Rows are points. Before rounding, the points of a table are all equally far from one centre. They may lie mostly on one side of it. Write the centre, to within rounding.
In the rows, 128 means zero.

Points (6 x 2)
[[202 160]
 [129  86]
 [215 151]
 [128 133]
 [128  88]
 [128  89]]
Centre: [178 110]

Points (12 x 8)
[[ 90 104  76 152 117 121  78 153]
 [122  91  99  90 123  69  77 209]
 [ 80 143  24  98 132 108 131 134]
 [ 47 117  81  94 110 116 119 124]
 [ 60  75 116  85 181 140 121  97]
 [116 107  93 120 186 125  57  82]
 [144 110  98 145 171  47  83 142]
 [ 98  76  68  55 144 155  69 186]
 [120  77  85  61 139 126  46  88]
 [ 65 102  85 148 126 130 132 134]
 [ 50  71  83  77 162 131 108 108]
 [ 96  65  77  77  92 167 133 136]]
Centre: [135 107  95  84 152 116 120 140]

Points (19 x 14)
[[194 161 111 143  85 109 120  33  95  99  47 177 140 157]
 [166 160 119 146  80 114 116 104  95  82 111 214 125 148]
 [222 138 118 153 158 111 117  62 139 104 126 151 141  97]
 [173 142 146 145  79 145 141  89 131  43 133 121  92 117]
 [193 104 143 145 110 107  72  72 109  93 118 176 118 119]
 [188 106 123 139  90  70 111  32 139 111 106 201 133 115]
 [172 199 127 130  63 100 135 128 141  81  90 150 101  59]
 [181 180  71 109 100 110 136  75 128  34  75 114 119 138]
 [204 152  91 129 100  52 147  66  87  74  97 175 109 136]
 [164  95  90 117 104 117  83  83 177 123  83 123 168 142]
 [186 148  95 173 118 122 147  85 136  99  84 139 200  82]
 [188  93  54 161  64  92 135 116 130  61 133 141 102  89]
 [200 147 117 165 111 101 163  43 109  54  84 179 150 104]
 [195 147  99 115  77  60 107  68  96 121  94 176  98  38]
 [197  94  77 197 108  91 139  56 129 151 113 130 101  76]
 [194 109 105 193  87  87 113  74  71 108  83 147 104 135]
 [231  91 108 190 103  89 175  76 102  85  87 157 100  95]
 [218 128  49 150  77  64 136  71 140  78  95 170 131 134]
 [208 162 150 156  98 147 139  95 165 100  97 117  78 148]]
Centre: [171 122  91 119  98 133 147  87 128 115  75 155 103  99]

Points (28 x 24)
[[159  61  35 166 124 140 182 164  67 138 128 101 130 186 155 173  72 113
   88 105 119 169  97 185]
 [162 116 104 206 160 112 137 115 104 169 144 139 117 151 187 118  62  93
   76 154 160 128 139 146]
 [183 110 119 129 148  98 160 100 124 120 159 112 125 180 156 126 140 119
    7 165  96 168 157 126]
 [203 156 141 147 107 107 197 157  86 149 168 105  97 126 168 129 130  90
   42 114  97 130 115 142]
 [209 167 102  98 201 110 147  89  66 140 161 119 114 122 166 149 161 104
   69 118 135 140 144 196]
 [180 167 134 160 127 110 155 135 108 163 162 166 154 181 219 188 154  81
   61 155 118 143 117 109]
 [171 178  90 120 130 155 163 160  61 163 152  71 105 156 221 160 149  95
   96 121 142 194  96 206]
 [189 112 143 122 198  90 155 128 169 115 128 150 161 128 210 117 125 119
   80 155 117 171 118 149]
 [127 190  66 163 149 107 176 156 123 132 153 113 161 143 224 153  72  91
   68 103 134 110 131 145]
 [145 156 112 164 145  99 173 109 148 121 127 156 122 201 183 156 152 111
  114  96 146 149 186 149]
 [188 178  83 128 176 121 150 100 133 174 101 117 134 154 161 124  89 129
   36 133 144 145 101 146]
 [128 162  67 162 149 126 186 121 128 125 117 109  99 190 179 177 149 148
   47 100 132 104  77 147]
 [156 136  67 143 128  99 148 178 140 163 155 109 179 113 153 137  87  70
   99 127 168 134 142 190]
 [180 155  77 146 151 100 185 102 111 146 182 132 117 170 205 156 130 103
   91 174 168 123 173 155]
 [138  87  66  82 206 134 181 160  79 178  97 151 156 172 224 148 142 127
   74  83 130 164  97 121]
 [162 125  92 140 163 120 208 142 123 153 156 128  96 153 231 219 145  77
   80 111 104 119 114 176]
 [171 145  83 127 188 120 120 117 141  98 119 123 178 158 181 117 169  86
   64 119  72 117 153 140]
 [ 95  84  92 162 160  86 111 139  83 145 180 109 190 139 194 117 122 140
   94 173 153 175 102 169]
 [179 116  95 136 176  85 163 160  70 106 116 188 212 175 165 165 122  80
   64 137 145  82 121 165]
 [178 116  50 103 153 115 188 119  91 120 184 115 159 115 234 134 106  61
   86 149 116 178 163 167]
 [ 98  94 136 178 176 135 158 165 104 150 160 112  87 121 226 162 130 141
   68 131 178 107 119 144]
 [149 140  92 134 212 112 165 128 106  99 148  90 156 141 236 118 125  81
   59 160  98 160  98 137]
 [133 105 119 140 146  84 211  86 107 136 147 125  96 113 211 149 120 108
   91 183 122 162 113 178]
 [208 153 163 156 139 119 188 155 123 157 130 129 134 127 211 139  94 107
   90 160 126  86 126 131]
 [186  64  89 135 165 111 149 167 150 125 164 112 212 202 160 159 118 101
   25 144 117 132 126 148]
 [160 104 122 118 152 151 199 180 119  92 153 116 111 182 209 133  93  95
   75 197 125  91 116 134]
 [ 98 151  58 120 169 116 158 133 131 120 144 133 154 180 141 122 106 156
   70 150 136 157 127 133]
 [172 100 135 123 134 133 177 188 119 125  98 124 102 181 190 116  92 102
   21 150 129  87 140 106]]
Centre: [155  99 119 106 119 133 137 121  88 119 132 111 154 158 198 154 121 115
  80 105 148 131 116 159]

Points (28 x 24)
[[107 165  86 133 137 136  68 143  96  78  72 117 110 115  74 119 114 154
   45 149 113 140 113 120]
 [109 137  90 134 175 181 105 129 150  49  67 109 103 145  76 174 111 163
  117 155 106 109 133 155]
 [161 152  43 146 150 172  79 152  74  81  69 110 126 135  91 124 147 180
  102 121 128 127 134 171]
 [ 88 129  63 125 157 182  73 155 127  76  48  95 100 149  50 107 127 152
   90 164 101 120 133 153]
 [ 79 186  57 108 143 192  91 142 123  80  52 107 106 133  96 100 146 160
  149 128  95 117  74 146]
 [112 139  49  86 155 136  86 165 131  57  67  91  90 115  76 133 116 188
  138 115 100  90 134 199]
 [ 78 126  51  79 162 169 108 116 129 115  60 106 135 125  53 122 118 131
  101 148  93 129 124 129]
 [129 140  76 129 154 178 105 126 153  93  46 112  93  77  72 126 157 159
  137 167 136 136 109 141]
 [105 162  29 110 164 147 120 121  99 106  61  84 107 123  83 152 134 156
  114 140  84 138 121 150]
 [ 79 153  80 121 140 158 120  97  89  57  74 106  82 142  76 127  95 107
  117 140  98 130 139 144]
 [ 99 170  42 129 166 157 125 132 161  88  83  92 124 130  81 150 165  99
   95 167  69 100  91 127]
 [114 122  64  84 134 172 107 152  76  80  44 146  85 135  93 133 136 152
  143 171 126 143 118 156]
 [ 83 124  88 100 180 133 113 183 150 127  98  70  86 136  64 118 137 137
  194 151 118 149 123 159]
 [121 114  42 124 144 144  94 155 159  40  42 113 117 122  55 153 127 125
  162 143 120 136 123 157]
 [115 156  57 131 163 156 122 146 142  52  44 115  75 170  84 142 126 133
   79 127 121 136 120 159]
 [128 163  43 163 111 179 111 153 125  76  57 113  73  94  91 132 150 137
  117 128  99 173 145 131]
 [124 155  58 105 148 148  76 121 127 104  71 110  83 132  82 165 132 146
  107 185 123 148 126 169]
 [135 139  74 156 153 168 132 163  76  66  46 100  76 136  83 154 123 130
  119 120 139 131 152 157]
 [160 171  47 102 172 168 121 135 163 122  76 140 119 117  67 132 109 147
  147 147  99 141 142 167]
 [145 180  64 142 155 171 115 160  85  73  39 117 114 156  92 133 162 161
  125 117  97 117 132 160]
 [153 151  50 111 158 151  91 136 104  86  57 121 105 126  58 123 125 148
  139 156  86 135 116 208]
 [118 161  70 110 170 157 102 135 125  79  30 127 132 106  85 136 118 131
  108 148 138 108 110 178]
 [120 159  55 160 171 180  57 153 135  43  98  97 108 136  88 121 145 106
  101 158 130 126 132 135]
 [115 152  61 128 145 158 108 129 125  74  27  98  90 119  66 142 125 123
   80 128  83 124 134 146]
 [ 95 133  64 125 147 170 111 137 107  85  51  89 128 118  86 141  90 118
   71 167 131 138 110 187]
 [ 86 143  72 123 138 176  87 132 119  93  19  91  89 129  83 117  98 122
  123 140 114 122 115 159]
 [135 131  62 119 184 192  94 144 104  43  94 104  64 127  70 134 128 121
  121 124  97 144 111 178]
 [108 129   7 138 139 144  99 184 141  57  97 103 131 156  96 112 132 141
  188 110  84 102 164 148]]
Centre: [130 132  88 117 100 151 128 174 135  94 125 103 118 134  87 116 129 133
 122 129 114 111 108 147]
